Each row is a point. The ring and each string are closed loops that go straight from each point to the next, and from the last back to the first. Before rounding, they use only three directions, however many columns there are. Count how often each string passes through the ring. Passing back the other way cancels.

Ring, 6 rows:
[[ 0.87 -0.34 -0.88]
 [ 1.14  3.51 -2.07]
 [-1.94  3.18 -1.15]
 [-3.75  0.12 -0.52]
 [-3.39 -2.98 -0.83]
 [-0.64 -2.81 -0.57]]
String (14 x 3):
[[-4.00 -1.56  0.99]
 [-5.77 -3.11  0.22]
 [-4.91 -1.94 -1.48]
 [-3.26 -0.10 -1.74]
 [-1.83  0.56 -1.42]
 [-1.84  0.84 -0.64]
 [-1.73  1.22 -0.51]
 [-1.96  3.36 -0.21]
 [-1.95  2.35  0.08]
 [-1.64  1.38 -0.83]
 [-1.91  1.98 -2.16]
 [-3.30  1.29 -1.51]
 [-2.19  0.06 -1.83]
 [-2.44 -0.35  0.12]]
Times through: 1
String (17 x 3):
[[-1.79 -5.22 -0.97]
 [-1.07 -3.00 -1.87]
 [-1.16 -1.19 -0.98]
 [-1.13 -1.99  0.31]
 [-0.36 -2.16  0.92]
 [-0.74 -0.20 -0.55]
 [ 0.23  0.28 -2.39]
 [ 2.55  1.18 -2.34]
 [ 2.92  1.78 -1.28]
 [ 1.11  1.04 -0.06]
 [-0.46  0.27 -0.51]
 [ 0.70 -0.02 -2.37]
 [ 1.19 -1.88 -1.00]
 [ 0.32 -2.30 -1.86]
 [-1.05 -0.52 -1.22]
 [-1.78 -2.44  0.43]
 [-2.19 -4.52  0.50]]
Times through: 0

Ring (8 x 6):
[[-0.40 -0.78  1.01  0.20 -3.98  2.01]
 [-1.79  1.32  1.63 -0.03 -2.60  1.77]
 [-2.55  1.87  1.76  0.30 -1.22  0.71]
 [-3.27  0.81  1.60  0.94 -0.16 -0.97]
 [-3.45 -1.15  1.31  1.26 -0.60 -1.72]
 [-2.29 -3.39  0.76  1.38 -2.21 -1.37]
 [-1.02 -3.71  0.48  1.29 -3.16 -0.52]
 [ 0.07 -2.64  0.52  0.81 -4.01  1.02]]
String:
[[-4.41  2.96  2.31  0.21  0.07 -0.08]
 [-3.27  2.24  1.81  0.83  0.49 -0.76]
 [-5.40  1.20  2.28  0.29 -0.41 -0.77]
 [-4.25  0.14  1.83  0.58 -0.93 -0.75]
 [-2.58 -0.59  1.32  0.81 -1.60 -0.36]
 [-1.87 -0.06  1.05  1.47 -0.15 -1.32]
 [-2.03 -0.06  1.00  1.77  0.58 -2.02]
 [-4.80 -0.85  1.64  1.22  0.07 -2.34]
 [-5.49 -1.30  1.84  0.85 -0.71 -1.94]
 [-4.23 -1.26  1.63  0.66 -1.63 -0.91]
 [-2.11 -0.74  1.12  1.11 -1.24 -0.73]
 [-1.21 -0.13  0.84  1.70  0.03 -1.46]
 [-3.32  0.26  1.38  1.55  0.85 -2.25]
 [-4.78  0.42  1.87  0.94  0.26 -1.77]
 [-5.02  0.35  2.05  0.47 -0.73 -0.92]
 [-2.88 -0.40  1.47  0.60 -1.81 -0.09]
 [-1.10  0.11  1.00  1.18 -1.01 -0.33]
 [-1.41  1.85  1.28  1.16  0.15 -0.45]
 [-3.00  3.10  1.97  0.41 -0.02  0.24]
 [-3.76  2.86  2.25 -0.13 -1.03  0.96]
 [-3.84  1.31  2.12 -0.25 -2.20  1.15]
 [-2.41  0.06  1.49  0.39 -2.19  0.59]
 [-3.06  1.13  1.89 -0.10 -2.32  1.25]
 [-2.62  0.53  1.65  0.16 -2.32  0.95]
 [-1.62  0.07  1.24  0.67 -1.91  0.42]
 [-0.94  1.59  1.27  0.73 -1.15  0.67]
 [-1.69  2.81  1.69  0.32 -0.96  1.11]
 [-3.86  3.62  2.46 -0.47 -1.25  1.59]
 [-4.24  1.74  2.26 -0.27 -1.81  0.99]
 [-4.21  1.55  2.17 -0.06 -1.49  0.58]]
Times through: 4
String (20 x 6):
[[-4.15  2.36  2.56 -1.17 -3.42  2.86]
 [-3.32  3.46  2.31 -0.41 -1.44  1.74]
 [-1.04  2.18  1.27  1.03 -0.08  0.00]
 [-0.97  0.46  1.00  1.21 -0.77 -0.34]
 [-2.90 -0.52  1.47  0.57 -1.95 -0.02]
 [-5.01 -0.21  1.97  0.48 -1.06 -0.93]
 [-5.16 -0.67  1.75  1.20  0.30 -2.48]
 [-5.89 -2.39  1.77  0.90 -1.08 -2.27]
 [-3.93 -2.45  1.37  0.85 -2.09 -1.13]
 [-1.81 -1.71  0.93  1.15 -1.88 -0.65]
 [-2.18 -2.18  1.01  0.94 -2.48 -0.41]
 [-0.55 -1.72  0.60  1.39 -1.90 -0.49]
 [ 0.28 -3.04  0.21  1.58 -2.66 -0.44]
 [ 0.96 -4.22 -0.01  1.35 -4.19  0.38]
 [-0.66 -3.89  0.66  0.33 -5.52  1.62]
 [-1.87 -2.24  1.18  0.07 -4.54  1.52]
 [-0.93 -0.95  0.96  0.72 -2.73  0.68]
 [ 0.59 -0.08  0.73  0.78 -2.73  1.37]
 [-0.44  0.85  1.30 -0.07 -3.56  2.56]
 [-2.96  1.90  2.27 -1.19 -4.27  3.53]]
Times through: 1

Ring:
[[ 1.44 -1.91  0.56  0.34  2.01  0.64  2.40  0.02  0.66]
 [-0.75  0.76  2.91 -0.94  2.42  1.76 -0.43 -0.03  1.64]
 [-2.84  1.53  4.14 -1.52  1.59  1.65 -3.68 -0.28  2.74]
 [-3.33 -0.01  3.29 -1.18  0.69  0.32 -3.66 -0.75  2.75]
 [-1.99 -2.21  1.61 -0.12 -0.19 -0.64 -2.76 -0.69  2.40]
 [ 1.02 -3.41  0.23  1.15 -0.33 -0.08 -1.62  0.23  1.92]
 [ 2.42 -3.35 -0.28  1.31  0.67  0.36  0.85  0.45  1.09]]
String, 16 rows:
[[-4.40  2.22  5.08 -2.03  1.17  1.59 -5.71 -0.51  3.44]
 [-2.79  1.42  4.28 -1.27  0.92  1.82 -5.35 -0.01  3.26]
 [-1.72  0.15  3.05 -0.75  1.03  1.20 -3.18 -0.11  2.53]
 [-1.65 -0.98  2.05 -0.63  1.25  0.12 -0.78 -0.65  1.78]
 [-3.54  1.70  4.19 -1.96  2.14  1.22 -2.35 -0.77  2.36]
 [-2.46  3.00  4.87 -1.97  2.74  2.76 -2.88  0.00  2.49]
 [-1.29 -0.03  2.40 -0.98  2.30  0.79  0.55 -0.55  1.36]
 [-0.47 -1.06  1.79 -0.23  1.30  0.66 -0.66 -0.17  1.69]
 [ 0.59  0.07  2.32 -0.23  1.95  2.02 -0.81  0.50  1.71]
 [ 1.12 -0.08  1.75 -0.35  2.99  1.78  2.22  0.21  0.74]
 [ 0.33 -0.61  1.28 -0.68  3.43  0.71  4.36 -0.56  0.10]
 [-0.65 -0.64  1.76 -0.70  2.40  0.54  1.71 -0.56  0.96]
 [-0.78 -0.52  2.16 -0.51  1.61  0.88 -0.64 -0.22  1.70]
 [-0.69  0.50  3.05 -0.56  1.40  1.93 -2.85  0.34  2.39]
 [-1.70 -0.96  2.01 -0.72  1.44  0.05 -0.29 -0.75  1.63]
 [-4.11  1.52  4.31 -1.98  1.65  0.94 -3.35 -0.88  2.69]]
Times through: 0

Ring:
[[ 0.82 -1.21  0.48  1.29  0.49 -0.11 -0.20 -1.17  1.32 -0.73 -1.63  1.36]
 [-0.32  0.11 -1.68 -0.05 -1.41  1.41 -2.79  0.99  4.96 -0.67 -2.02  0.67]
 [-1.09  1.32 -2.97 -0.94 -2.10  2.70 -3.61  2.64  6.28 -0.43 -1.69 -0.19]
 [-0.94  1.82 -2.58 -0.68 -0.98  3.13 -1.84  2.78  4.04 -0.27 -0.67 -0.86]
 [-0.12  0.07  0.58 -0.28  1.48  0.40  1.11  0.48 -0.08  1.35  0.10  0.27]
 [ 0.56 -1.54  2.79  0.15  2.85 -1.82  2.62 -1.48 -2.31  2.23  0.15  1.44]
 [ 1.19 -2.14  2.75  1.22  2.48 -1.92  2.22 -2.42 -1.96  0.89 -0.66  1.89]]
String, 24 rows:
[[ 0.13 -1.51  2.72 -0.62  2.54 -2.10  1.97 -1.07 -1.41  3.00  0.10  1.58]
 [ 0.30 -0.66  0.94  0.29  1.36 -0.20  0.88 -0.42  0.07  0.83 -0.50  0.87]
 [ 0.84 -1.03  1.63  1.05  2.13 -0.50  2.04 -1.23 -1.54  0.48 -0.29  0.97]
 [ 1.48 -1.87  2.86  1.78  3.10 -1.45  3.33 -2.51 -3.40  0.45 -0.18  1.46]
 [ 1.01 -1.39  1.75  1.27  1.97 -0.79  1.77 -1.63 -1.27  0.25 -0.65  1.29]
 [ 0.14 -0.84  0.79  0.01  0.89 -0.43  0.10 -0.37  1.07  0.98 -0.87  1.14]
 [ 1.13 -2.64  3.03  0.96  2.25 -2.62  1.67 -2.73 -1.31  1.27 -1.04  2.41]
 [ 1.36 -2.38  2.16  1.66  1.58 -1.73  1.03 -2.65 -0.50 -0.10 -1.54  2.19]
 [ 0.27 -1.10  0.78  0.20  0.65 -0.60 -0.27 -0.66  1.49  0.69 -1.22  1.40]
 [ 0.48 -1.37  0.39  0.66 -0.02 -0.51 -1.14 -0.97  2.54 -0.18 -1.95  1.68]
 [ 0.34 -0.43 -1.52  1.03 -1.44  1.30 -2.68  0.04  4.66 -1.85 -2.56  1.00]
 [ 0.00  0.54 -2.46  0.81 -1.72  2.50 -2.82  1.10  5.01 -2.11 -2.20  0.20]
 [-0.08  0.23 -1.11  0.27 -0.42  1.45 -1.28  0.78  3.01 -0.53 -1.30  0.35]
 [-0.41 -0.05 -0.72 -0.49 -0.44  0.71 -1.62  0.84  3.46  0.51 -1.31  0.72]
 [-0.63  1.52 -3.28  0.02 -2.02  3.42 -3.15  2.41  5.65 -1.65 -1.72 -0.52]
 [-1.76  2.94 -5.54 -1.26 -3.91  5.10 -5.68  4.65  9.23 -1.70 -2.08 -1.31]
 [-1.06  2.46 -4.28 -0.36 -2.46  4.54 -3.58  3.54  6.37 -1.80 -1.47 -1.24]
 [-0.26  0.79 -1.59  0.15 -0.49  2.12 -1.25  1.37  3.06 -0.64 -1.03 -0.13]
 [-0.45  0.74 -1.36 -0.27 -0.38  1.80 -1.23  1.47  3.06 -0.02 -0.89 -0.04]
 [-0.80  2.80 -3.84  0.06 -1.38  4.88 -1.85  3.47  4.17 -1.81 -0.59 -1.79]
 [-0.89  2.10 -2.33 -0.62 -0.33  3.34 -0.82  2.89  2.77 -0.07 -0.06 -1.23]
 [-0.67  1.02 -0.48 -0.86  0.91  1.47  0.46  1.73  0.95  1.37  0.32 -0.41]
 [-0.05  1.01 -0.24  0.22  1.56  1.84  1.67  1.15 -0.68  0.40  0.55 -0.67]
 [ 0.09 -0.76  2.27 -0.45  2.79 -1.13  2.61 -0.48 -2.13  2.65  0.65  0.83]]
Times through: 0
String (26 x 12):
[[-0.49  0.33 -0.65 -0.60  0.03  0.99 -0.90  1.14  2.59  0.78 -0.75  0.32]
 [-0.92  0.85 -0.84 -1.26  0.12  1.28 -0.80  1.89  2.59  1.46 -0.27 -0.07]
 [-0.63  2.22 -2.18 -0.16  0.13  3.58 -0.02  2.72  1.72 -0.41  0.24 -1.47]
 [-0.17  1.23 -0.85  0.19  0.97  2.27  0.92  1.48  0.33  0.01  0.25 -0.77]
 [ 0.07  0.17  0.83  0.02  2.03  0.53  1.99  0.35 -1.21  1.25  0.49  0.04]
 [ 0.11 -1.58  3.45 -0.86  3.36 -2.54  3.01 -1.20 -2.75  3.81  0.71  1.54]
 [ 0.21 -1.97  3.50 -0.75  3.04 -2.90  2.48 -1.56 -2.13  3.64  0.25  1.94]
 [ 1.05 -2.37  4.36  0.51  4.16 -3.07  4.26 -2.67 -4.58  2.86  0.58  1.93]
 [ 1.04 -1.48  2.40  1.15  2.70 -1.18  2.72 -1.81 -2.50  0.86 -0.14  1.27]
 [ 0.47 -0.61  0.60  0.70  1.10  0.16  0.67 -0.49  0.32  0.15 -0.73  0.80]
 [ 0.50 -2.22  2.99 -0.12  2.30 -2.67  1.56 -1.90 -1.03  2.50 -0.55  2.19]
 [ 1.33 -3.16  4.12  0.97  3.15 -3.53  2.75 -3.40 -2.79  1.98 -0.66  2.74]
 [ 0.50 -1.27  1.27  0.47  1.21 -0.83  0.53 -1.04  0.41  0.74 -0.97  1.42]
 [ 0.71 -0.90  0.50  1.12  0.78  0.10  0.25 -0.87  0.78 -0.46 -1.21  1.06]
 [ 1.26 -0.99 -0.04  2.27  0.34  0.72 -0.05 -1.34  1.08 -2.13 -1.82  1.04]
 [ 1.02 -0.94 -0.50  1.95 -0.33  0.81 -1.05 -1.04  2.41 -2.15 -2.22  1.15]
 [ 0.42  0.05 -1.37  1.24 -0.66  1.80 -1.39  0.26  3.06 -1.82 -1.77  0.41]
 [ 0.04 -0.09 -0.78  0.34 -0.30  1.05 -1.20  0.43  2.85 -0.43 -1.40  0.61]
 [-0.41 -0.48 -0.54 -0.62 -0.69  0.16 -2.15  0.53  4.09  0.68 -1.69  1.17]
 [-0.96  0.16 -1.93 -1.15 -2.03  1.09 -3.95  1.62  6.55  0.31 -2.21  0.88]
 [-1.26  1.80 -4.46 -0.79 -3.54  3.80 -5.39  3.31  8.65 -1.64 -2.51 -0.41]
 [-0.56  1.03 -2.39 -0.16 -1.40  2.53 -2.51  1.91  4.75 -0.89 -1.50 -0.16]
 [-0.59  0.50 -1.36 -0.58 -0.74  1.44 -1.89  1.45  3.90  0.24 -1.21  0.28]
 [-1.66  1.58 -2.94 -1.97 -2.11  2.49 -3.85  3.31  6.70  0.76 -1.35 -0.27]
 [-1.69  2.74 -4.34 -1.47 -2.58  4.36 -3.97  4.29  7.01 -0.59 -1.17 -1.32]
 [-0.88  0.53 -0.95 -1.22 -0.35  1.03 -1.54  1.66  3.50  1.26 -0.79  0.29]]
Times through: 2

Ring:
[[-0.85 -5.83  0.76  3.24 -0.33  0.48  0.74 -0.03  0.74 -3.49  4.16  2.96
   2.39  2.77]
 [-0.78 -3.39  0.65  1.84 -0.06 -0.25  0.15 -0.50 -0.22 -0.18  2.41  1.90
   3.00  0.85]
 [-0.12  1.07  0.60 -0.89  0.39 -0.22 -0.56 -1.25 -0.38  3.40 -0.93 -0.07
   2.32 -1.69]
 [ 0.56  3.61  0.70 -2.64  0.66  0.59 -0.72 -1.62  0.60  3.95 -2.98 -1.26
   0.81 -2.40]
 [ 0.77  2.11  0.57 -1.11  0.18  1.69 -0.57 -1.27  1.07  0.94 -1.50 -0.36
  -0.01 -2.03]
 [ 0.45 -1.22  0.44  1.46 -0.39  2.10 -0.22 -0.67  0.98 -2.33  1.32  1.33
   0.27 -0.83]
 [-0.45 -5.57  0.64  3.59 -0.57  1.43  0.63  0.00  1.11 -4.83  4.25  3.04
   1.44  2.25]]
String (23 x 14):
[[-0.47 -5.11  0.51  3.60 -0.62  1.19  0.36 -0.09  0.49 -3.94  4.10  2.95
   1.85  1.36]
 [-0.35 -3.40  0.68  1.98 -0.20  0.85  0.31 -0.41  0.76 -2.13  2.47  1.97
   1.69  1.19]
 [-0.37 -3.09  0.78  1.47 -0.04  0.69  0.38 -0.48  0.96 -1.67  2.04  1.71
   1.67  1.46]
 [-0.66 -4.51  0.48  3.15 -0.47  0.47  0.16 -0.24 -0.19 -2.19  3.62  2.64
   2.62  0.78]
 [-1.14 -5.89  0.61  3.58 -0.39 -0.25  0.45 -0.07 -0.38 -2.14  4.41  3.09
   3.49  1.92]
 [-0.37 -2.45  0.48  1.82 -0.23  0.44 -0.15 -0.59 -0.22 -0.49  2.04  1.70
   2.31 -0.30]
 [-0.32 -1.74  0.69  0.77  0.08  0.31  0.02 -0.74  0.35  0.15  1.12  1.16
   2.03  0.28]
 [-0.48 -1.00  0.77 -0.03  0.35 -0.37 -0.05 -0.92  0.04  1.86  0.37  0.69
   2.57  0.12]
 [-0.17 -0.38  0.75 -0.28  0.32  0.18 -0.11 -0.98  0.43  1.41 -0.03  0.47
   1.86 -0.18]
 [-0.06  2.16  0.76 -2.07  0.72 -0.48 -0.53 -1.46 -0.08  4.60 -2.06 -0.75
   2.19 -1.58]
 [ 0.25  3.79  0.55 -2.51  0.66 -0.29 -1.04 -1.71 -0.61  5.74 -2.94 -1.26
   2.02 -3.35]
 [ 0.56  5.08  0.83 -4.05  1.05  0.01 -0.81 -1.92  0.56  6.02 -4.38 -2.11
   1.03 -2.66]
 [ 0.20  0.79  0.74 -0.92  0.36  0.71 -0.23 -1.13  0.85  1.44 -0.87 -0.01
   1.07 -0.71]
 [ 0.34  1.21  0.53 -0.56  0.15  0.92 -0.57 -1.18  0.30  1.60 -0.81  0.03
   1.10 -1.91]
 [ 1.09  4.95  0.50 -2.80  0.47  1.45 -1.10 -1.77  0.64  3.69 -3.59 -1.60
  -0.09 -3.86]
 [ 1.20  4.32  0.42 -2.08  0.23  1.94 -1.07 -1.62  0.77  2.40 -2.92 -1.19
  -0.43 -3.84]
 [ 1.21  3.17  0.35 -1.06 -0.04  2.42 -0.95 -1.38  0.94  0.71 -1.87 -0.55
  -0.68 -3.46]
 [ 1.07  1.44  0.41 -0.05 -0.22  2.70 -0.59 -1.07  1.36 -1.22 -0.61  0.20
  -0.81 -2.24]
 [ 0.57 -1.10  0.21  2.07 -0.66  2.35 -0.53 -0.66  0.42 -2.50  1.65  1.53
   0.32 -1.93]
 [ 0.17 -2.16  0.30  2.38 -0.59  1.73 -0.31 -0.53  0.23 -2.35  2.24  1.86
   1.06 -1.06]
 [-0.02 -2.15  0.45  1.88 -0.36  1.25 -0.16 -0.58  0.32 -1.62  1.94  1.67
   1.39 -0.47]
 [-0.20 -5.92  0.27  4.97 -1.12  2.19  0.25  0.14  0.51 -6.14  5.23  3.65
   1.20  0.84]
 [-0.49 -6.82  0.52  4.81 -0.90  1.79  0.67  0.25  0.99 -6.36  5.47  3.77
   1.43  2.37]]
Times through: 0
